Each row is a point. Each copy is the shape, with its points in the same order, turned, moved and blurred by noise. Some copies are also mirrored. Which?

Shape:
[[ 11.6  -7.1]
 [ 18.4  23.2]
 [ 29.3   1.3]
 [ -1.6 -22.9]
 [  4.0   5.2]
 [ -6.2 -19.1]
 [ 14.1  34.5]]
Copy 1:
[[ -9.7  -4.8]
 [ 19.4 -17.0]
 [ -5.5 -22.9]
 [-21.5  13.3]
 [  5.4   0.4]
 [-17.2  16.2]
 [ 30.1 -15.7]]
Copy 1 is: only turned
Copy 2 (7 x 2):
[[-19.2  -0.1]
 [ -4.4 -27.0]
 [-26.8 -17.2]
 [-19.5  21.4]
 [ -5.0  -4.5]
 [-13.9  21.0]
 [  6.1 -32.7]]
Copy 2 is: only turned

Shape:
[[ 19.2   2.2  31.2]
 [ 20.6   4.3 -10.4]
 [-45.7  11.2 -11.6]
 [  5.2  -9.3  25.3]
 [ 13.6  -2.4  -7.9]
 [ 19.8   2.5 -10.3]
 [ -0.2  -9.9  12.1]
 [ 19.1  -4.0 -12.3]]
Copy 1 (8 x 3):
[[ 40.7   3.9  -8.9]
 [ 11.4 -23.3 -12.0]
 [-33.8  25.2 -12.3]
 [ 27.8  10.4   7.8]
 [  8.0 -16.4  -5.0]
 [  9.8 -21.5  -7.6]
 [ 13.4   5.0   3.9]
 [  6.6 -26.5  -0.6]]
Copy 1 is: only turned
Copy 2, 8 rows:
[[ 10.2 -15.1 -39.1]
 [ 25.1  -0.9  -1.7]
 [-31.6   7.4  22.2]
 [ -2.6 -24.8 -28.3]
 [ 22.1  -8.1  -3.9]
 [ 22.6  -4.7  -2.0]
 [ -1.2 -19.6 -17.3]
 [ 23.4 -12.1   2.9]]
Copy 2 is: mirrored

Shape (7 x 4):
[[-12.1  21.8 -23.5  -8.6]
 [-18.9  23.6   0.8  20.2]
 [ 27.0 -18.3 -18.8   1.3]
 [-16.7  11.2  15.1 -15.6]
 [ -8.4 -10.6 -25.1 -18.5]
 [-13.0 -25.0  10.5 -20.3]
 [ 18.1  -3.4   3.9   6.8]]
Copy 1 (7 x 4):
[[ 25.5 -18.3 -16.4  -0.6]
 [ 22.5 -15.3  18.9  10.5]
 [-30.3 -21.3 -23.4  13.2]
 [ 17.3  16.6   1.5   2.5]
 [  5.7  -7.1 -34.1  19.1]
 [ -3.9  26.0 -16.9  26.8]
 [-21.1 -12.7   0.9   4.1]]
Copy 1 is: only turned
Copy 2, 7 rows:
[[ 18.6  -5.1 -13.0 -24.2]
 [ -1.1  13.0 -31.5  -7.2]
 [-14.7 -22.1  21.9   2.4]
 [ 27.0  16.9  -8.8   8.2]
 [ 11.3   2.1  19.8 -19.9]
 [ 16.3  22.3  24.9  10.2]
 [ -7.8  -8.7   0.3  16.7]]
Copy 2 is: only turned
Copy 3:
[[ -2.6  21.3 -21.6  28.4]
 [ -0.2  -4.5   5.6  29.9]
 [ 24.5  14.2 -28.1 -21.8]
 [-21.2  20.7   6.8   6.6]
 [-10.8  18.0 -37.1  -1.7]
 [-27.6  12.5 -11.9 -24.1]
 [ 17.0  10.3  -2.1 -12.4]]
Copy 3 is: only turned

Shape, 12 rows:
[[-11.2   9.8 -10.1   8.8  -9.4 -15.5]
 [  3.0   6.3   2.0  -3.2  13.9 -17.4]
 [  2.6 -15.8 -15.0  17.1 -25.0  -9.6]
 [ 17.6   7.8  -5.0   3.3  10.1   6.8]
 [ 14.6  33.2   8.0 -38.1  12.2  31.8]
 [  3.7  27.3  -5.4 -21.4 -10.0  16.3]
 [  6.2  14.4  -3.8 -35.9   0.6   4.6]
 [ -0.3 -23.0 -13.9  15.8  -2.5  11.8]
 [ -1.1 -21.0  -9.4   3.4  -7.9 -20.8]
 [-19.3  -2.9  22.3  25.0   6.6 -24.9]
 [-14.1 -10.2   3.5 -42.8  15.4  22.0]
 [ -2.1 -42.3  12.6   2.3 -27.5 -17.6]]
Copy 1:
[[-13.9  -5.5  -8.3  29.3   0.5   6.6]
 [-11.1 -15.3   8.7   7.5  13.2  17.9]
 [  8.7  11.8 -25.1  26.6  14.0   1.1]
 [-13.7  -4.0   0.4  -5.9  21.4  -5.8]
 [-27.5  -5.6  15.2 -42.7 -15.8  -5.9]
 [-20.6   5.3   0.1 -15.3 -17.3  -3.3]
 [-16.3   2.4   0.7 -21.0 -10.6  17.3]
 [  2.9  -8.0 -33.9   7.8  21.4  -6.8]
 [  6.8  -1.5 -18.7  21.3  17.2  21.6]
 [  8.2 -36.4   2.3  38.6  11.1   4.3]
 [ -3.7 -24.8 -20.1 -36.1 -15.3  22.6]
 [ 42.4  -1.6 -22.7  22.3   8.8  17.0]]
Copy 1 is: mirrored
Copy 2:
[[ -4.8   0.7  25.1  -4.6  -9.4  -2.9]
 [ 22.0  10.3   3.7 -19.6   1.8  -6.6]
 [  1.4  -3.2  14.2  25.5  -3.5  -8.2]
 [ 18.4  -1.0 -13.6 -16.5  -5.9   1.5]
 [ 22.6 -13.9 -15.5 -38.2  29.2  23.8]
 [ 12.6 -15.4  -1.4 -19.4  23.8  18.5]
 [ 24.5  -5.4   4.8 -18.6  29.4  12.3]
 [ -2.1  13.1 -10.8  17.9  -3.6   2.2]
 [ 11.1  14.0  11.4  20.0   4.0 -16.6]
 [ -9.0  18.9   9.7 -14.2  -7.4 -39.1]
 [ 20.5  28.9 -17.1 -10.0  48.7  14.6]
 [ -6.0   9.8   4.3  33.5  22.0 -33.8]]
Copy 2 is: mirrored

Shape, 11 rows:
[[-27.7  -8.1 -41.5 -31.3   1.1  -1.5   8.8  34.6]
 [-22.3  -1.2  14.8  -2.2  -1.6 -22.4  18.5  42.9]
 [  0.0  18.9  19.6  29.2  25.0 -13.0  -3.8 -18.3]
 [ -7.3   6.0  -0.5  -9.5 -15.6  -7.2  -7.1   2.5]
 [-16.0  -3.1   3.8   6.1  -0.5  13.0 -22.9  -5.4]
 [  0.9 -11.8  -5.8   1.1 -12.5  13.1  35.3 -18.9]
 [ -6.0  23.6  14.7  -8.0  33.9 -11.9  25.0  27.3]
 [  1.4  19.9   2.9  -2.4  12.8  22.0   3.7   0.9]
 [  2.9 -19.8 -29.5 -17.7   7.2 -20.5 -18.4   3.1]
 [ 19.8  -9.2  -5.4  30.4   7.7 -28.4 -27.6  18.3]
 [ -4.2 -13.4  -0.5 -14.3   3.5  18.7  -1.0   2.3]]
Copy 1:
[[  6.1   4.9  29.1  -1.6 -50.9 -21.2  44.7 -13.2]
 [ 25.1 -34.8  10.5 -25.4 -25.8   7.9  31.6   0.6]
 [ 16.7  -1.9 -26.4   9.7  13.3  16.1  -9.2  10.1]
 [  3.2  -7.3   2.1 -10.8  -6.8 -17.8  10.2 -18.4]
 [ -5.4   4.0 -21.1  -4.7   3.3  -7.0  21.0 -22.8]
 [  3.9   9.5  36.7   0.7  26.6   0.5  20.4  -9.7]
 [ 29.2   0.5   4.3 -23.8 -28.7  20.2   7.7  22.0]
 [  3.7  24.3  -1.6 -14.1  -8.3   9.7   3.9 -13.6]
 [-24.7  -5.7   5.5  11.5 -24.9 -30.6  17.6   7.0]
 [-26.3 -38.0 -16.2  16.3 -15.6  10.5  -5.1   1.9]
 [-14.2  14.6   7.4 -16.0  -3.9  -5.7  26.8  -9.3]]
Copy 1 is: mirrored
Copy 2, 11 rows:
[[  7.6  -1.0  22.6 -25.0  -3.1  25.1 -43.6 -15.6]
 [ 28.1  24.5   0.0  18.0   4.6  24.8 -11.5  -9.3]
 [  3.3  13.5  -7.4  13.2  -3.4 -33.3  38.3 -24.7]
 [ 21.5   1.1  -4.3  -6.9 -10.2 -18.3 -11.4   3.4]
 [ -9.0   5.6 -15.6   4.2  -2.8 -31.3 -12.6  -4.0]
 [-13.1  21.0   8.5 -17.8 -15.6  -6.2  13.9  27.6]
 [ 20.2  21.5  -1.8  -4.2  24.3  17.9  22.0 -27.4]
 [ -5.4   1.6  -4.9 -15.2  21.1 -16.3  10.1  -5.5]
 [ -1.9 -26.6   4.6  -3.4 -34.6   3.5 -13.5 -19.8]
 [  2.0 -22.7   9.6  41.6 -12.6  -9.4   5.5 -17.8]
 [-14.5   1.3 -11.8 -12.6   1.2  -3.6 -11.8   5.6]]
Copy 2 is: only turned

Shape:
[[-14.5 -28.1  28.3  -0.1   0.1  -8.5   9.4  -7.6 -41.4]
 [ 15.6  -8.6  24.1 -15.6  22.2 -36.9  18.5  23.5  -2.2]
 [ -6.4   4.9  15.6  -0.9   2.1 -24.6  34.3  -4.4 -19.4]
 [ 10.5   5.6  -1.3  33.9 -10.1   4.6  -9.3 -21.6  -7.2]
 [-11.8 -28.7  -4.3  12.3  -6.5 -12.0  -3.7 -26.0  26.7]
 [  3.8 -26.4   0.7  12.6 -19.9 -10.4 -13.5 -14.1  -3.1]
 [ 28.2  -9.6  -7.2  12.9  -2.9   9.0 -10.4 -13.8 -12.9]
 [ -2.4   2.0   1.6  -0.8 -14.8   8.1  -3.5   2.1   4.2]
 [ 11.9   0.8  41.6 -11.7  37.3  -7.0  42.9  25.9   5.1]
 [ -1.4   4.9  14.2 -10.1  -2.7  -7.9   7.6  -7.8 -18.8]
 [  9.9  -1.1 -34.2  22.5  -8.8  18.7  10.8  -0.7 -11.4]
 [ -7.1  -4.7  -7.6  31.4 -22.2   4.2  -9.9  -0.2  -7.8]
 [-14.0 -25.7 -11.0   2.1 -29.0  -1.7  -7.0 -38.8  23.2]
 [-25.0 -12.3  -4.7   3.9   7.5  -9.2 -15.4 -21.4 -11.1]]
Copy 1:
[[ -1.6   5.9  55.4  -5.6   7.1  13.8  -9.6  26.1  19.8]
 [ -9.0  -2.4  36.9  39.7 -24.9 -11.1 -32.4  -2.9  12.3]
 [ 10.0 -27.5  30.8   1.5 -14.7  -2.0 -21.6  18.4   5.7]
 [ 22.4  15.8   5.9 -20.3  -5.1   0.0   9.1  -2.5 -21.3]
 [ 11.9  17.7  17.7 -31.8 -24.8  -0.9  -7.3 -29.2  21.1]
 [ -4.8  20.0  24.4 -25.1 -17.8   2.7   4.3  -6.6   4.0]
 [ 12.7  30.4   3.2  -4.7 -10.9  -9.4   5.9  13.6 -13.8]
 [ -2.9   4.8  -3.4  -4.0   2.6   4.5   5.2  -5.6   4.2]
 [ 17.8 -15.7  31.6  63.5  -3.9 -15.2 -17.4   3.8  30.6]
 [ -1.1  -2.4  15.1   3.1  -6.8  11.9 -12.9  19.9   4.9]
 [  4.8   9.8 -12.4 -18.7  15.0 -28.9  -2.6  10.3  -9.6]
 [ -2.2  10.2   9.6 -26.2  12.4  -2.0  10.5 -12.5 -13.0]
 [  7.7  21.6   2.4 -47.5 -28.0   7.7   1.1 -17.3  21.4]
 [  9.5  18.6  19.4 -24.3   2.8  22.3 -24.4  -7.2   3.5]]
Copy 1 is: mirrored
Copy 2:
[[  5.6 -21.0 -45.7   2.7   1.3   8.1   8.4 -18.2 -41.3]
 [ 47.5  -4.2 -13.1  -7.2 -31.0   0.7 -25.1  -1.2 -23.9]
 [ 24.3 -16.8 -22.7   3.4  -9.5  30.1   1.6  -3.5 -10.4]
 [-21.4  -0.5  10.7   1.9  26.1  11.3  -4.2   2.5 -12.5]
 [-12.2  12.6   1.5  -2.6  -2.6  -9.1   6.5 -35.0   6.5]
 [-12.7 -11.1   8.2  -5.1   9.6  -9.6   0.8 -25.9 -26.6]
 [-20.0 -12.2   6.8  19.6  16.0   3.5 -26.6  -5.7 -24.3]
 [ -2.8 -16.0   0.9  16.0  -3.3 -11.8   6.6   6.4  -3.9]
 [ 36.6  11.6 -37.4  10.4 -46.0  10.0 -21.9  25.5 -19.6]
 [ 17.3 -15.6 -18.2  17.3   4.0   8.2  -3.7  -2.7 -18.7]
 [-33.9 -38.6   4.1  13.6  -2.2   8.0 -17.9   1.5   6.2]
 [-27.1 -22.0   7.9  -7.0  10.2  -1.6   3.2   3.8  -7.4]
 [-22.4   1.8  16.2  16.4   1.4  -5.6  23.3 -42.3   3.1]
 [ -1.7 -10.7 -24.9  -2.6  24.2  -9.2  -1.4 -26.3  -0.5]]
Copy 2 is: only turned
Copy 3 (14 x 9):
[[  3.4   3.3 -44.8  -3.6  -0.1  11.2   9.1  42.1   3.1]
 [-15.9  18.7 -18.8  21.6 -28.0 -16.9 -23.3  11.4  11.9]
 [-16.6   6.2 -32.9  20.1   2.1  17.1  -9.8  15.6  27.4]
 [-16.5  -9.6  -1.7 -16.0  32.7  23.4  -0.3   1.1 -10.8]
 [ 21.4 -37.3  -3.5  -7.2  15.4   0.1 -18.7   3.8   3.8]
 [  6.9 -12.3   1.0 -17.0  19.5   1.4  -8.8  28.5  -5.0]
 [ -3.1  14.3  -2.1 -18.7  25.1   5.2  -1.3   1.9 -16.7]
 [  1.1  -5.4   8.4  -5.2   1.3  15.3   9.8   6.2   7.7]
 [-23.4  18.2 -40.4   9.1 -46.4  -5.6 -10.6 -17.2  22.2]
 [ -2.6   7.9 -15.4   9.9  -0.2  22.3   1.1  15.2   4.3]
 [ -1.6   9.6   2.7 -12.0  43.3   4.2  22.4 -10.0  14.0]
 [-13.8 -18.1   6.5 -16.2  29.7   9.6  17.8  16.4   3.8]
 [ 36.2 -33.9   9.0 -14.8  24.5  17.8 -14.8  11.0   5.2]
 [ 12.7 -23.3 -17.9  14.2  17.1  10.1  10.9  14.7 -12.7]]
Copy 3 is: mirrored
Copy 4, 14 rows:
[[-17.8  17.8  -2.6   6.5 -45.7 -28.9  -6.8 -27.5   5.5]
 [  6.4  -0.1   3.2 -38.1 -21.3  -9.9   1.7 -12.9 -31.4]
 [ 13.0  17.2  12.3 -16.0 -20.8 -26.4   9.7 -30.7   4.3]
 [ 14.5   8.3   2.6  33.0 -11.3  -2.7  21.9   3.5  19.7]
 [  5.6  45.1  -2.0   8.0  -5.9  13.0 -13.7  11.4  13.3]
 [-11.4  28.8  -9.7  20.7  -5.3  -0.1   6.2   1.6   2.6]
 [-13.3  -2.7   3.4  17.7 -12.0   1.4  25.8  13.1  14.2]
 [ -2.0   0.9  -4.1   8.6   8.0   5.3  -3.0 -13.6  17.8]
 [ 20.2 -18.1  14.6 -47.4 -42.8   9.2  -4.4 -32.5 -10.8]
 [  0.3   2.0  -5.0  -3.7 -13.7 -22.5   4.5 -16.9  14.7]
 [ -7.8  -0.7  35.8  25.5   6.8   4.8  15.9  -1.6  24.8]
 [  0.4  12.8   7.2  41.0   2.0   3.0   5.7 -11.3   9.8]
 [ -3.6  50.0 -10.7  12.7   7.8  12.1  -3.9  10.6  32.3]
 [  2.6  21.0  -1.9  19.1  -7.8 -24.1 -23.0   9.6  16.9]]
Copy 4 is: only turned

Shape (17 x 11):
[[ -2.7   3.0  28.0 -26.6   2.5   1.9  -2.1  -7.1  19.9  -1.8  14.0]
 [-19.9  14.0  44.5  -5.2  23.9  -9.0  11.9  14.7 -32.1  15.9  -4.9]
 [ 20.9   1.5  -5.3  19.4 -21.5 -26.0 -24.9 -18.8  -7.9 -23.9 -18.2]
 [-19.2 -16.9  18.7 -27.9 -10.0 -22.9  22.9   9.7   3.7  -4.9 -12.0]
 [ 21.1 -15.2  22.7 -19.2   4.7 -14.1 -20.1 -19.2 -12.9 -17.1  27.6]
 [ 17.0   8.9  32.8  23.2   9.0  13.5  13.9 -17.4 -29.3  22.6  24.6]
 [  5.2 -16.8   0.9 -13.6  30.3  -4.1  15.9   2.1   6.3 -11.9   5.3]
 [ 12.7   2.0   1.2  -3.2  32.2  -3.8   9.5  30.5 -12.5  -8.2  -6.3]
 [ -1.0 -23.4  20.9 -11.7   0.7   1.8 -16.6 -16.9  18.7 -10.6  -6.6]
 [ -0.4  14.9  39.2 -19.3  26.7 -18.2 -21.5  24.5  13.9   9.3  10.6]
 [ 11.6 -24.1   4.2  14.4 -11.7  26.6 -16.6  22.2  19.7 -19.8  14.4]
 [ 21.8 -24.1  -1.5  15.2   0.1  21.7  -3.1   1.9   7.3  15.5  20.0]
 [-21.8   4.1  20.5   0.5   7.0   2.1 -12.6 -14.6   5.0  22.2  27.3]
 [ -2.3 -17.4   7.1  23.3  25.0  27.3  -0.4   1.5   5.9  23.4  22.5]
 [ 10.7   8.0   0.5 -28.1 -18.3   1.3   3.5 -11.9  18.4   1.5  -2.0]
 [-16.6 -14.1  18.9  16.2 -13.1  -7.6  15.0  -7.0  10.6 -28.4  -0.2]
 [-22.1   7.8  18.4   5.5   0.2  14.4   3.3 -12.9 -16.7 -27.4  12.5]]
Copy 1 (17 x 11):
[[ 12.9  25.5  15.5  23.0  10.5 -19.4  -3.3 -11.2   3.2 -20.0   3.2]
 [-19.7  10.8  -1.6  46.5 -17.6   8.9  -2.0  12.9  30.4   3.5   3.4]
 [ 27.1 -26.3 -23.6 -22.7  -6.9  11.4  -5.7 -12.3 -12.5 -13.9   0.9]
 [ -9.2  41.7  -3.1   5.3  -3.2   6.1  -6.3  17.4  -7.3 -25.7   3.8]
 [ 49.6  10.5 -12.4  11.9   4.4 -16.2 -13.4   3.5  15.6  -7.9  22.0]
 [ -3.1 -21.1   4.1  29.9   7.2 -10.9   6.1   1.0  23.1  26.9  38.3]
 [  8.8  28.4  -5.7   1.3  32.1   5.2   5.8  12.8  24.4  -7.8   1.0]
 [ -2.7  -0.7 -12.7  11.2  20.8   6.4   7.7  29.0  32.0  -8.0 -16.2]
 [ 34.1  21.7  12.6   4.5   9.4   1.7   7.7  -9.6  -9.8  -8.0  -2.5]
 [ 15.7   7.5  20.9  44.2   3.9   0.9 -11.7   5.7  31.1 -33.1 -14.9]
 [ 29.4  -5.2  14.5   6.8  36.4 -15.6   4.0  23.3 -24.7   3.3 -21.5]
 [ 20.0  -8.5  26.5  -3.7  29.7  -9.7   7.7  21.9   0.2  16.8   7.4]
 [  5.3   9.9  29.5  21.3   7.4  -6.9 -22.6 -16.5  11.6  14.1   5.7]
 [  5.5   1.0  34.4  13.7  34.5   2.6   2.4  11.2  17.6  33.9   0.1]
 [  2.4  15.3   8.8 -14.3   7.0 -26.9   4.3  -8.3  -1.9 -27.8   6.2]
 [  2.7  14.7 -11.6  11.7  21.7  12.9 -11.5  -4.6 -28.3  -3.2   4.6]
 [  1.6  13.2 -24.6  22.3  12.0 -14.9  -9.5 -13.5  -3.5  18.6  -6.0]]
Copy 1 is: mirrored
Copy 2, 17 rows:
[[ -3.5   0.9  11.5  -4.4  -2.3   5.6  32.3  19.3 -19.4  -6.1   4.7]
 [  2.1  34.7   3.9  -5.7   6.6   9.4  26.8 -32.2 -40.3  25.4  -9.8]
 [ -2.5  11.6   2.2 -25.3  -8.4  24.9 -26.2 -16.8  17.4 -33.5  23.9]
 [  3.1  -6.2  -3.7 -40.3  11.6   9.3  11.4   4.5 -37.1  -9.6 -23.4]
 [  5.1  -6.9  16.4  -4.8   2.1  33.8  21.1  -4.8 -24.1 -14.5  40.6]
 [ 33.2  23.5   6.6  19.9  -2.6  33.7  33.6 -25.9   5.6  24.7   8.9]
 [  6.4 -11.5  36.8 -10.0  18.8   6.1   1.2   0.1 -17.2   4.3   1.1]
 [  9.7   3.5  27.9   0.0   9.1 -19.7 -11.3 -24.0 -25.3  11.2   3.2]
 [ -4.3  13.1  18.1  -7.1   5.3  24.6   4.2  23.8 -12.4 -29.7   1.8]
 [-11.6  21.7  10.6   2.7  19.7 -20.5  39.7 -11.2 -29.2 -15.0  12.4]
 [ 18.9 -11.4  27.4  21.9 -30.6   4.4  -1.6   5.8  -6.7 -41.0 -10.7]
 [ 32.8 -10.7  14.9  28.9  -0.8  16.4   4.6   4.9   4.6 -15.0  -5.7]
 [-12.2   3.0   4.6  13.8   5.1  28.1  39.5  -4.3   0.7  -6.9 -11.7]
 [ 18.1   1.7  29.8  39.9  10.9  18.9  18.1  -4.3   6.8  -0.1 -20.6]
 [  0.4  -4.8  -9.5 -15.8  -2.7   3.4   4.7  28.7  -3.4  -4.6   9.8]
 [  8.1   2.6  26.3 -34.5 -13.4  24.3  11.0  -5.2  -2.3 -21.4 -22.0]
 [ -7.5   8.3  29.2  -9.5 -31.3  34.8  18.0 -13.7  -9.2   5.9  -3.2]]
Copy 2 is: mirrored

Shape:
[[-31.1 -10.4 -25.4  -7.3 -21.2 -21.1  28.5   2.3  -3.3   9.8  27.9  -4.4]
 [-24.9   0.3   6.0  32.9  -6.0  -4.2  -2.6  22.4 -17.9 -23.9  20.3  23.4]
 [ 12.5   1.4 -20.8 -16.1 -30.6  14.2  23.4   1.2 -25.9 -22.5  29.3  -2.1]
 [ 17.0  -2.0 -19.9   7.2 -18.4  12.2   9.7  37.1  10.6  -2.1  -1.7  -7.5]
 [-14.1 -16.7  -9.9  29.3 -18.3  12.2  23.0  11.5 -11.2  -8.8  -0.5  20.7]
 [  7.0 -29.1  15.8  15.6  19.5  -0.7  22.9  -1.1   3.5  17.2  -9.2   7.0]
 [-24.5 -24.7  -9.4  15.8  21.1   4.9   8.0  -2.2 -10.2  15.8   3.7 -11.4]
 [ 12.5   0.3 -19.0   3.2  -2.0  25.0  -7.2  14.8 -10.7 -33.1  33.2  18.6]
 [  6.0  -7.1 -11.8 -18.7  19.8  16.1 -21.8   2.8  15.8 -31.7  -2.6  18.0]
 [  8.1 -23.4   5.4 -14.0  -9.6 -11.3 -18.7  -3.8  21.5  12.3   7.4  -3.5]
 [ -4.4  11.7 -22.4  19.5   1.7  27.4  16.3   0.5 -16.6  10.9 -17.4 -11.0]
 [-27.3 -19.2   6.5  17.2  -3.0  21.7  -2.4  -9.0  -2.0  12.9   5.2 -28.3]
 [ 19.4  -7.4  -1.9   3.4 -32.3 -19.7 -17.7 -13.4   2.5  -3.6  28.6   2.0]
 [  2.4  20.4  12.3   3.7   5.2  -3.2   6.1  26.1  30.9   2.9 -22.3 -16.7]
 [  1.3  16.2 -28.1  20.5 -17.8 -12.0  29.1 -15.9   2.1 -35.0  12.4 -26.9]
 [ -0.3   4.2  -6.3  34.3  -9.1   5.2  33.3  -5.9  13.7  20.1   5.3  -9.4]
 [  2.4  -4.1 -31.8   5.4   0.3 -24.8  11.9  29.1  17.3   8.6 -21.1 -23.0]]
Copy 1, 17 rows:
[[  3.4  29.2   3.7  26.9  24.0  -9.4 -27.4  -8.2  -2.0 -18.1 -33.2 -31.7]
 [-23.5   4.4   8.2  28.0 -17.5  29.9 -20.1  16.5   9.2 -13.7  -9.1   3.1]
 [-11.8   5.0   8.0   7.1   7.6 -11.8 -46.0 -26.1  16.0 -25.9  17.4 -31.7]
 [ -7.6 -15.5  10.4   4.1  -8.2  -5.4   1.2 -13.2  27.7   8.0  -5.4 -36.3]
 [-29.5  -4.0   3.6  37.2   0.3  14.8  -5.5 -11.1  -4.1  -8.0  -3.4 -22.3]
 [ -4.3 -28.8  -7.8  11.9  20.1   1.7   4.5  12.6 -31.7  11.8  -7.2 -15.0]
 [ -9.6   7.3  24.0  18.6  29.5  -0.1   5.4  16.5 -21.4   3.8  -8.6  -9.8]
 [-20.3  -4.9   1.5   3.8   2.6  11.6 -20.1  13.5  33.9 -26.8  28.6 -17.0]
 [-22.9  -1.3 -12.8 -32.2   5.3   2.9  13.5  17.0  11.2 -27.2  17.5 -13.3]
 [ 21.9  -6.9   0.4 -25.7  21.6  16.7   0.2  -5.8  -4.2 -12.8 -14.9 -20.6]
 [-17.3   2.6  21.6  26.0   1.8 -27.7  14.0 -14.1  -5.7   8.2  16.5  -7.3]
 [  2.2  20.7  35.8   6.6  14.9  11.9   4.6   1.3 -26.5   8.8   6.2 -14.7]
 [ 30.3 -11.7   9.5  -3.9   5.2  20.8 -18.9 -15.4   8.7 -36.2  -5.0 -13.9]
 [  6.6  -4.5  -0.8 -16.5 -29.8 -18.4  15.2   4.4  -3.7  17.9 -17.4 -19.0]
 [  4.6   7.8  20.5  24.5 -23.0 -29.1 -13.2  -0.9  -8.1 -45.8   3.9 -40.1]
 [ 18.1  -4.0   2.4  38.1  -3.5  -9.6   7.0  -5.1 -14.7   7.5  -1.5 -29.3]
 [ -1.8 -11.5  18.1   0.4  -0.2 -31.8  18.1  -3.1   9.0  -3.8 -41.2 -32.4]]
Copy 1 is: mirrored
Copy 2, 17 rows:
[[-13.3  35.3  23.6   5.9  24.8  28.6 -25.3  -2.0  13.2   7.8 -19.5  17.2]
 [ 18.4 -12.2  14.1  21.3   2.4  18.2   6.6 -35.8  -0.7  -7.3 -26.1   8.5]
 [ -3.1  14.6  11.7  12.8   5.7 -12.3 -17.0  -8.6   6.4  50.4 -36.7  15.6]
 [ -2.8  12.3  17.4  -5.7  -5.6  15.1  30.8  -6.4  12.8  43.3  -5.8  -8.1]
 [ 22.2  11.8  18.2   3.8  16.1  19.8  21.8 -17.9 -19.1  15.9 -17.9  11.1]
 [  1.5   7.7  -9.8  -8.5  17.9   4.6  12.7   8.8 -38.4  -2.6   8.3 -15.2]
 [ -7.7  21.6  -1.9 -11.0   2.4  21.4   6.8  13.7 -19.8 -17.7 -21.1   2.5]
 [-12.2 -13.1  -2.9  24.8 -11.2  -4.1  17.1 -19.4  -0.2  32.9 -36.3  18.3]
 [-13.2 -27.3 -16.2   9.8   4.4 -12.0  31.7  13.3  15.4  11.4  -6.6  30.0]
 [ -4.1  10.0 -10.7   6.4  -8.9   7.8  -5.0  21.5  13.4   8.9  22.4   3.9]
 [ -9.2  19.1  29.9 -27.4  -2.8 -10.9  25.7   0.2 -19.8  12.1 -24.6  12.4]
 [  6.4   6.8   8.5 -23.8 -15.7  22.3 -10.9  21.2 -17.5  -8.4 -19.2   6.0]
 [  4.1  22.0  -7.3  20.5 -23.1  -5.2 -19.8 -13.5  14.9  20.6  12.3  11.5]
 [-12.7 -11.8  22.3 -28.7   5.0   0.5  14.3  -3.6  15.9   5.2  17.3 -17.0]
 [-10.9  15.0   7.9 -32.3   7.8   4.3 -18.5 -39.7   3.6  30.7 -11.6  29.9]
 [-11.5  21.7  28.3 -24.7  -0.8  17.0   0.2 -13.9 -29.5  16.1   7.2   0.1]
 [-13.7  35.9   8.0 -27.7  12.6  14.5  32.7  -9.2  26.6   9.3  10.0  -8.3]]
Copy 2 is: only turned
